Each row of a before or after table is a point. The points were changed in one or more steps. Then noise was added and the rows were shuffled. The steps act on how far a point lies along the listed directions, d1 being the first. Write out the steps. A step turns or swaps two directions, mirrors them in a line or flattens them onto one, adds a multiple of one to another, or multiplies one. Angles are multiples of 10 degrees, from the lower direction toward the higher: turns from -170 to 170, lines from 10 to 170 but not 90. Use the fewest steps. Two steps may share a direction if one is a turn and the other turns, adds or multiplies; they go together, in the order done. Otherwise the lowest direction goes first.

Directions:
(1): -51; -55; 7
(2): 34; -23; 63
(3): 44; -46; -40
Before:
-13; -26; -35
46; -88; -13
-57; -14; 27
11; -27; -4
15; 17; 15
28; -22; -10
48; -17; -2
-135; 48; -3
-86; -31; -35
52; -31; 7
-45; -44; -51
-68; -11; 3
After, 12 rows:
26; -94; 27
-55; -109; 87
-21; 17; -1
63; 12; -89
25; -2; -9
39; -20; 4
24; 16; -20
22; 40; -18
-30; -65; -6
57; -58; 16
17; 43; -45
-16; -70; 17
Steps: turn d1 and d3 by 60 degrees; multiply d2 by -1

Directions:
(1): 37; -46; 50; -4; -6; -79; 5; -52
(2): 59; 8; 66; 5; -6; 10; 16; 82
(3): -40; 83; 14; -24; -37; -64; -3; 16
(4): 50; -8; -46; 4; -94; 4; -36; 1
Before:
36; -22; 44; -1; 71; 85; 19; 52
27; 9; -13; 7; -69; 64; -38; 74
27; -5; -35; 8; 8; 33; -22; 40
-25; 33; -24; -16; -26; 6; -7; 22
49; -45; -12; 11; -25; 21; -18; 11
61; 23; 71; -37; 3; 5; 6; 89
41; 28; 76; -10; -14; -127; 5; -2
39; -22; -11; 19; 49; 102; 22; 36
72; -36; 45; 12; -7; 10; 31; 63
-42; -5; -41; -8; 25; -32; 4; -61
-9; 6; 92; -12; 68; -117; 48; -40
After (11 x 8):
-30; -7; 15; -5; 81; -4; 39; -7
-29; 15; -55; -5; -28; 17; -22; 1
-8; 103; -8; -18; -60; -19; -1; 51
87; -19; -14; -33; -85; 1; -38; 27
38; 4; -57; 2; -81; 31; -7; 39
-28; 11; -24; -22; -93; -51; -53; -35
-12; -15; 12; -10; -6; -45; 3; -30
-5; 39; -24; -5; -18; -41; -22; 10
91; -72; 34; 34; 71; 85; 36; 65
32; 76; 15; -27; -63; 2; -17; 80
92; -101; -34; 39; 25; 63; -21; -11
Steps: turn d1 and d3 by -120 degrees; turn d2 and d4 by 70 degrees

Directions:
(1): 5; 0; -44; 27; 42; 58; -68; -25; 49; -17; 77; 27
(2): 78; -82; -33; -30; -5; 1; 33; 3; 31; -43; -29; 53
(3): 62; -5; 45; 36; -56; 85; -12; 38; -34; 45; 6; 6
Before (10 x 12):
46; -4; 17; 32; -47; 76; -3; 10; 21; 15; 27; 4
-40; 23; 33; -18; 3; -40; -16; 15; -8; 6; 0; -22
-1; 48; 50; 29; -14; 47; -31; -1; -14; 53; 26; -31
16; 38; 31; 19; 6; 11; -2; 28; -24; -10; -12; -9
19; 27; -22; 67; 5; 100; -70; 2; 16; 37; 84; 15
80; 6; 57; 45; -55; 88; -15; 31; -31; 77; 25; -7
-100; 68; 3; 29; 41; 17; -64; -35; -20; 42; 32; -37
-42; 15; 33; -31; -27; -84; 30; 5; -39; -10; -47; -4
73; -38; 43; -9; -81; 1; 60; 40; -43; 20; -44; -4
-52; 60; -26; 36; 40; -7; -18; -20; 21; 17; 14; -24
After:
28; -46; -12; -28; 10; -17; -15; 10; 35; -36; 9; 42
18; 23; 24; 38; -39; 63; -33; 4; -17; 31; 48; -8
25; -49; -54; -7; 27; 5; -60; -35; 69; -67; 50; 82
-8; 48; 78; 30; -80; 14; 44; 32; -44; 60; -30; -60
26; -23; -33; -13; 14; -27; 48; -13; 27; -13; -51; 12
45; 34; 120; 27; -102; 26; 50; 56; -93; 111; -48; -59
-9; 43; 89; 9; -86; -36; 87; 62; -97; 80; -98; -69
37; 16; 23; 8; 6; 9; 7; 30; -20; -13; -15; 8
52; -8; 59; -15; -60; -5; 56; 33; -42; 32; -77; -23
34; -79; -12; -52; -1; -34; 57; -4; -13; -20; -99; 26
Steps: add 1 times d3 to d1; turn d1 and d2 by -150 degrees
